Each row is a point. A path goes straight from each point to the next, and from the last back to the first. The post is the endless flat space through its rows: a point in 2 columns, a line in 3, a plane in 4, and so on, so that a path can go around it. Count how often the path circles the post. Going back the other way cancels.
In the rows, 128 means zero.

Post (2 x 3):
[[144 149 132]
 [162  91 108]]
Path (30 x 3):
[[143 156 100]
 [139 165 113]
 [142 122 119]
 [131 140 163]
 [153 114 131]
 [150  89 117]
 [149 114 110]
 [181  72  75]
 [169 105 111]
 [153 143 141]
 [161 133 120]
 [165  90  98]
 [159  69  89]
 [166 105  94]
 [177  92 108]
 [162 115 135]
 [143 111 127]
 [164  41 115]
 [137 146 141]
 [137  84 124]
 [137 112 126]
 [152  80  96]
 [166 100  98]
 [169 176 130]
 [154 158 148]
 [147  88 126]
 [138 121 116]
 [131 166 123]
 [142 130 102]
 [124 165 130]]
Times around: 2

Post (8 x 9):
[[131 125  65 112 114 145 109 114 101]
 [102 141 142 150 115 126 143 115  64]
 [134 141 188 137 131 125 135 143 123]
 [110 149 103 118 124 112 123 120 128]
 [134 149 155 100  99 155  98 115 194]
 [125 153  72 121 127 172 135 117  89]
 [105 140 120 156 113 138 121 142 106]
 [ 74 132 156 135 149 111 123 145  55]]
Path (29 x 9):
[[117 156 102 191  90 157 135 140  83]
 [129 130 162  82 129 128  85 103 104]
 [105 139  98 187  93 185 111 135 101]
 [117 104 191 116 123 174 106 116 161]
 [ 97 119  92 120 150 107 129 144 124]
 [159 158 134 138  85 172 158 122 144]
 [120 150 107 162 118 112 134 164 102]
 [169 135 101 170  79 159 109 116 104]
 [124 151 143  96 101 129 129  47 151]
 [187 134 112 142  79 144 167  79 139]
 [ 73 150 113 114 134 179 155 105  95]
 [153 130 183 121 140 135 139 171 137]
 [127 168 117 123 135 110 127 167 124]
 [ 92 133  91 144 123  97  79 147  97]
 [ 89 135 175 131  98  57 100 105 177]
 [128 105 174 151 102 153 136 116  96]
 [164  95 133 130 116  84 138 159 102]
 [140 140 132 161  66 104 118 134 149]
 [134 161 121 131 131 131 147 114  86]
 [ 72 154 156  78 169  96  95  79 125]
 [ 87 108  68 142 134 105 102 142 118]
 [144 121 107 143  83 157 125 128 144]
 [109 108  91  96 122 150  92 133 111]
 [112 151 136 144  95 114 138 150  93]
 [121 190 157 110 149  91 142 143  91]
 [147 146 132  91 151 123  94 120 157]
 [ 91 146 165 145 172 162 149 127  81]
 [117 128 141 120 141 153 174 104  47]
 [ 80 121 120 103  85 111  98 124  92]]
Times around: 5

Post (17 x 18):
[[ 99 165 155 158 120 116 104 167 157  92  93 118 140 120 114 164 135 105]
 [132 154 182 126 151 137 148 129 117 162 177 154  86 145 108  99 151 157]
 [122 126 174 151  99 144 152 118 177 148 206 161 156 148  78 100 159 132]
 [168 152 163 101 108 158 151  89 124 121 165 163  91 131  81 141 140 148]
 [ 78 150 128 138 140 130 115 136  98  95  90 141 148  94 130 107 148 106]
 [132 156 107 123 126 142 145 139  95 121 102 144 127 141 164 141 133 114]
 [121 120 179 109 145 164 148  85 153 154 180 103 115 139  99 134 131 122]
 [ 76 159 120 153 111 124 146 149 143 102  77 131 122 106 164 112 129 117]
 [ 99 159  89 132 125 107  90 144 145 114 121 144 136  96 135 120 160 106]
 [ 95 148 117 134 120  84 138 131 121  82  91 130 119 128 118 119 135  89]
 [124 120 143 120 129 137 170 137 137 186 172 147 124 131  58 122 121 137]
 [125 167 128 136 126 124 137  89 128 159 101 164 124 113 147 133 108  85]
 [134 156 143 105 104 133 108 130  91 137 119 131 122 101 164 131  97  82]
 [ 64 158 136 124 127  83 140 140 130  81 113 142 154 110 135 126 146 108]
 [113 129 107 141 131 106 113 142 112 102 115 148 128  94 151 159 107  99]
 [169 111 188  93 137 154 164  99 172 155 167 167 128 166  75 119 108 165]
 [142 125 151 131 120 114 140 148 112 150  91 132 109  79 171 132 138 111]]
Path:
[[147 158  99 104 109 135 192  94 114 113 118 168  96 123  53 132 157 140]
 [133 155 154 104 143 143 163  74 141 111 127 157 118 163 103 109 140 112]
 [137 122 174  65 165 118 157 102 107 144 105 174 113 145 133 119 105 134]
 [ 71 157 149 155 114 124 128 118 131 146 153 176 147 121 150  99 121 120]
 [121 157 164 178  63 129 138 195 122 188 160 161 132 110 134  64 146 126]
 [145 152 129 112 156 131 151 149 103 152 126 178 121 138 156  57 168 170]
 [115 141 209 126 120 123 164 153 102 143 139 105 120  84  84  96 121 114]
 [116 182 161 140 117 130 135 133 124 171 139 134 116  86 130 112 156 152]
 [109 147 122 129 152 138 137 121 108 158 146 173 163 159 115 124 124 150]
 [102 144 125 145  90 130 134 156 153 116 139 192 162 121  99 162 127 145]
 [103 130  94 111 154  72  80 116 149 131 162 165 111  93  68 152 118  78]
 [ 88 119 146 105 179 130 154 103 124  79 135 125 143 133 107 125 127 115]
 [101 149 213 164 138  78 170 159 158  86  71 112 163 123  94 125 160 122]
 [132 139 174 131 146 141 140 101 186 183 169 146 180 182 138 121  94 138]
 [ 74 162 125 170 129 109 170 124 140  77 136 179 161 142 100  71 175 168]
 [112 197 145 139 137 142 143 154 129  81  82 122  87 109 155 161 107 143]
 [148 101 127 115 126 119 144 156 118 161 156 123 144 116 144 107 102 101]
 [ 84 148 148 131 136 134 114 115 133 100 165 128 137 113 162 121 122 146]
 [118 135 129  94 102 169 110 108 169 124 155 165 192 148  99 111 120 128]
 [107 143 126 132 141 131 105 132 102 150  91 174 162 122 152 159  74  72]
 [122 162 123 166 125 118 129 155 164 107 123 212 141 152 118 141 122 137]
 [111 172  98 120 116  91 123 139  81 140 144 192 146 136 136 121 144 114]
 [105 183 173 143 128 125 104 103 135 167 170 172 110 107 124  87 130 129]
 [ 96 142 110 154 108 134 149 104 167 132 136 118 136 149 157 136 134 114]
 [ 63 120 157 161  69  72 144 102 193  95 162 152 189 116  69 167 125  81]
 [123 161 140 106 139 116 110 108  82  95 116 172 106 101 148 123 146 107]
 [126 125 132  87 108 147 139  90  96  95 157 155 125  85  50  87 171 118]
 [ 99 109 170 146 130 124 175 136 114 109 101 120 177 119 132  89 126  82]
 [162 113 164 135  71 154 196  53 194 131 113 180 176 176  38 113  80 116]
 [160 159 105  77  95 184 168 101  97 157 104 147 100 147 128  94 120 144]
 [101 116 111 145 119 115 134 148 100 121 103 111 122  57 120 144 106  95]]
Times around: 1
